Each row is a point. To make a cloud, some directions were put in groups of two or more. Within a group, all points are equally far from the middle, so they leave a hole (a ring in 2 directions, a hollow ball in 3). The other directions are filled evenly. Then the cloud was stretched, turned, moved and blurred a little. How many holes are there, and how many directions does each take, smallest first?

Cloud:
-0.62,-0.40,-0.33
-0.07,+0.45,+0.30
+0.02,-0.66,-0.27
+0.20,+0.53,+0.14
+0.07,-0.52,+0.52
+0.05,-0.20,+0.63
+0.32,+0.35,-0.06
-0.37,-0.19,+0.04
+0.15,+0.54,+0.22
+0.26,+0.22,+0.28
-0.14,-0.17,-0.14
-0.21,-0.72,+0.18
+0.63,+0.29,-0.25
-0.28,-0.50,-0.37
+0.07,+0.32,+0.56
+0.32,+0.45,+0.73
-0.24,+0.53,-0.15
+0.09,-0.03,-0.66
+0.57,-0.79,-0.39
+0.45,+0.26,+0.49
-0.02,+0.07,+0.12
Holes: 0

Cloud:
-0.56,-0.39,-0.19,+0.20
-0.47,-0.12,+0.61,-0.42
-0.14,+0.53,-0.12,-0.22
+0.35,-0.14,+0.17,+0.73
+0.56,-0.23,+0.11,-0.34
+0.19,-0.57,+0.47,+0.32
+0.30,-0.50,-0.30,-0.21
-0.32,-0.07,+0.04,-0.63
+0.31,+0.02,-0.13,+0.78
+0.34,-0.54,-0.33,+0.26
+0.14,-0.54,-0.35,-0.21
+0.40,+0.51,+0.03,-0.04
+0.30,+0.44,+0.60,+0.11
+0.06,-0.63,+0.53,+0.18
+0.34,-0.43,+0.17,+0.58
+0.62,+0.07,+0.36,-0.19
-0.01,+0.58,-0.14,-0.12
+0.54,-0.27,-0.36,+0.20
-0.06,+0.58,-0.11,-0.17
-0.48,+0.04,-0.47,+0.07
-0.19,+0.36,+0.44,+0.55
-0.64,-0.05,+0.05,+0.37
+0.40,-0.48,-0.34,+0.26
-0.54,-0.36,+0.55,-0.06
+0.43,-0.30,+0.55,-0.35
-0.31,+0.33,-0.46,+0.05
+0.10,+0.20,+0.17,+0.79
+0.10,+0.29,-0.36,+0.67
+0.49,-0.21,+0.60,-0.24
Holes: 2 (2, 2)

Cloud (55 x 6):
+0.38,-0.77,-0.25,-0.02,+0.34,-0.15
+0.23,-0.43,-0.20,+0.69,+0.21,-0.19
+0.10,-0.45,+0.45,-0.16,+0.59,+0.25
-0.34,-0.81,+0.01,-0.45,-0.09,+0.29
-0.38,-0.26,+0.26,+0.33,+0.69,+0.17
+0.21,+0.05,-0.66,-0.33,+0.49,-0.31
-0.59,-0.45,-0.14,+0.59,+0.00,-0.17
+0.30,+0.05,-0.46,+0.47,+0.14,+0.21
-0.11,+0.39,+0.47,+0.16,+0.11,-0.45
-0.42,+0.23,+0.42,+0.26,+0.41,-0.41
-0.43,-0.11,+0.34,-0.51,-0.11,-0.31
-0.75,-0.06,-0.29,+0.39,-0.01,+0.07
-0.01,+0.31,-0.26,-0.83,+0.18,-0.28
-0.34,-0.70,-0.21,+0.33,+0.28,-0.56
-0.12,-0.12,+0.45,-0.05,+0.47,+0.55
+0.01,-0.07,+0.55,-0.35,+0.60,+0.33
-0.48,-0.26,+0.27,-0.77,+0.08,+0.15
+0.51,-0.30,-0.08,-0.24,-0.41,-0.44
+0.18,-0.35,+0.58,+0.19,-0.28,-0.15
-0.09,+0.34,-0.55,-0.15,+0.60,-0.09
-0.41,-0.20,+0.23,-0.52,+0.33,+0.56
-0.31,-0.44,-0.75,-0.14,-0.22,+0.15
-0.69,-0.11,-0.06,-0.15,-0.04,-0.44
+0.55,+0.06,-0.56,-0.16,+0.30,-0.01
-0.19,-0.27,-0.25,+0.70,+0.08,+0.26
-0.11,+0.63,-0.30,-0.53,+0.36,+0.03
-0.65,+0.30,+0.20,-0.18,-0.15,+0.01
+0.17,+0.48,-0.24,-0.60,-0.31,+0.10
-0.57,-0.69,-0.21,-0.48,+0.22,+0.09
-0.03,-0.85,+0.28,-0.40,+0.36,+0.02
+0.31,+0.14,-0.34,+0.35,+0.41,-0.63
+0.70,+0.26,+0.12,+0.19,+0.23,-0.18
-0.20,+0.30,-0.01,-0.77,+0.56,-0.12
+0.36,+0.05,-0.08,-0.01,-0.29,-0.68
-0.72,+0.13,-0.05,+0.05,+0.41,+0.39
-0.21,-0.36,+0.40,-0.78,+0.36,+0.06
+0.02,-0.89,+0.27,-0.35,-0.14,-0.03
-0.26,-0.39,-0.23,+0.07,+0.65,-0.66
-0.21,-0.69,+0.31,-0.55,+0.47,+0.08
+0.66,-0.27,-0.17,+0.27,+0.11,-0.52
+0.27,-0.18,-0.37,+0.07,-0.70,-0.06
+0.20,+0.01,-0.43,+0.41,-0.53,-0.25
+0.67,-0.01,+0.22,+0.34,+0.13,-0.09
+0.21,-0.36,-0.56,-0.17,-0.58,+0.06
+0.22,-0.45,+0.51,-0.61,+0.28,-0.07
+0.24,+0.25,-0.46,-0.72,-0.09,-0.22
-0.27,-0.17,+0.50,-0.34,+0.18,-0.56
+0.53,+0.33,+0.06,-0.50,+0.45,-0.31
+0.56,-0.18,+0.12,-0.43,-0.12,-0.51
-0.10,+0.62,-0.19,-0.42,-0.30,+0.03
-0.28,-0.98,-0.22,+0.11,-0.12,-0.26
-0.39,-0.21,-0.69,+0.00,+0.01,+0.38
-0.25,+0.59,+0.39,-0.15,+0.47,+0.22
+0.02,-0.39,-0.66,+0.07,-0.56,-0.04
-0.74,-0.38,+0.23,+0.27,+0.08,-0.27
Holes: 2 (3, 3)
